Every row gives one point. The window is the flat piece filled in between its corners: a triangle in 3 columns, a solid with four corners in 4, and so on. A path goes straight from each point to the next, and from the last back to the first. List the points from which the path goes on through the window.

Window:
[[  4 -33  -8]
 [ 12  30 -30]
 [-24 -46  12]]
Path:
(1): [33 49 -8]
(2): [ 17  16 -53]
(3): [  2  -8 -35]
(4): [13 11  5]
(5): [17 -9 15]
(6): [-14 -31 -24]
(7): [  1   9 -33]
(8): [22 25  2]
(9): [-21 -36  23]
(10): [-23 -60 -25]
(11): [-23 -11 -36]
(12): [ 2 -2 30]
Through the window after points: 3, 5, 7, 9

Window:
[[ -6  45  13 -16]
 [ -7 -35 -35 -18]
 [ 33  24 -14  28]
 [ 25 -21  -6   3]]
Path:
(1): [-25  20  13   6]
(2): [ 31  42   0 -30]
(3): [ 35  -1 -29 -19]
(4): [ 14 -36  -1  42]
(5): [18 34  9 22]
(6): [39 60 -6  2]
(7): [ 30  -7 -17  -3]
(8): [ -9   1 -20  25]
(9): [ -1 -21 -13  20]
(10): [ 41 -26 -17  -5]
(11): [  3  24 -10 -22]
(12): [-28  18  -5  -9]
(13): [-1 34 15 25]
(14): [20 43  6 -8]
(15): [ 22  24 -38 -30]
(16): [-7  7 16  2]
Through the window after points: 1, 7, 15

Window:
[[  9  31  31   4 -40  -7]
 [-29 -21 -50   6 -15  -5]
 [ 22  48  34  -3  32  -2]
 [  7 -36 -56 -22 -28 -13]
 [ 33 -28  46   8 -24 -52]
 [ 28  46   4  22   1 -19]]
Path:
(1): [ 12 -10 -17  23  14  21]
(2): [ 11 -20 -11  -1 -15  12]
(3): [-10  -4 -10  -9 -13 -42]
(4): [ 19  60  34   0 -23 -44]
(5): [27  9 14 36  6 11]
(6): [ 18 -15 -20  13  -1  30]
(7): [  2  26   0 -26  -5 -51]
(8): [ -4  16 -12 -19 -14 -31]
Through the window after points: 6, 8

Window (8 x 8):
[[-10  -6  -1  14  -8   9 -47 -36]
 [ 24  11  36   5 -11  23 -15   1]
 [ 18  -8  33 -26 -33 -14 -17   5]
 [ 25  15 -19   3 -15  -5 -17   2]
 [-24 -11   4  19  -8  -3  53  30]
 [-10  -5  -8 -13  -8  35 -17  -6]
 [  5 -20 -42   0  55 -41  60  16]
 [ 15 -25  -3   0 -24   7  10 -28]]
Path:
(1): [ 17 -19   1  -5   3  11 -24  16]
(2): [  0  10  -9  -3 -11   2   3 -36]
(3): [-10   9   0  -5  -7   2   8 -18]
(4): [ -6 -16  -7   3  -4  18   2  12]
(5): [ 12 -22 -25   6   8 -15  10  14]
(6): [ 13  23 -10  -6  19 -14  27 -12]
(7): [-23  21  10 -24  -8 -19  12 -11]
(8): [ 16 -25   6  13  -6  13   0  -1]
(9): [ 17 -20  -3  11  -3  -6 -16  -9]
(10): [-17  20  -5 -24  -2  20 -10 -31]
(11): [  3  -7  -3  -3 -11   3  18 -19]
(12): [ 24 -33   0   9 -13   3   1  -3]
(13): [ 23 -28  -7   4  -7   4 -10   5]
(14): [  0   5  -7 -16  -1   7  -3 -20]
(15): [-11  14  12 -13 -24  -7  21  -6]
(16): [ 29 -32 -11   8   4  -2  24  24]
Through the window after points: 3, 5, 11
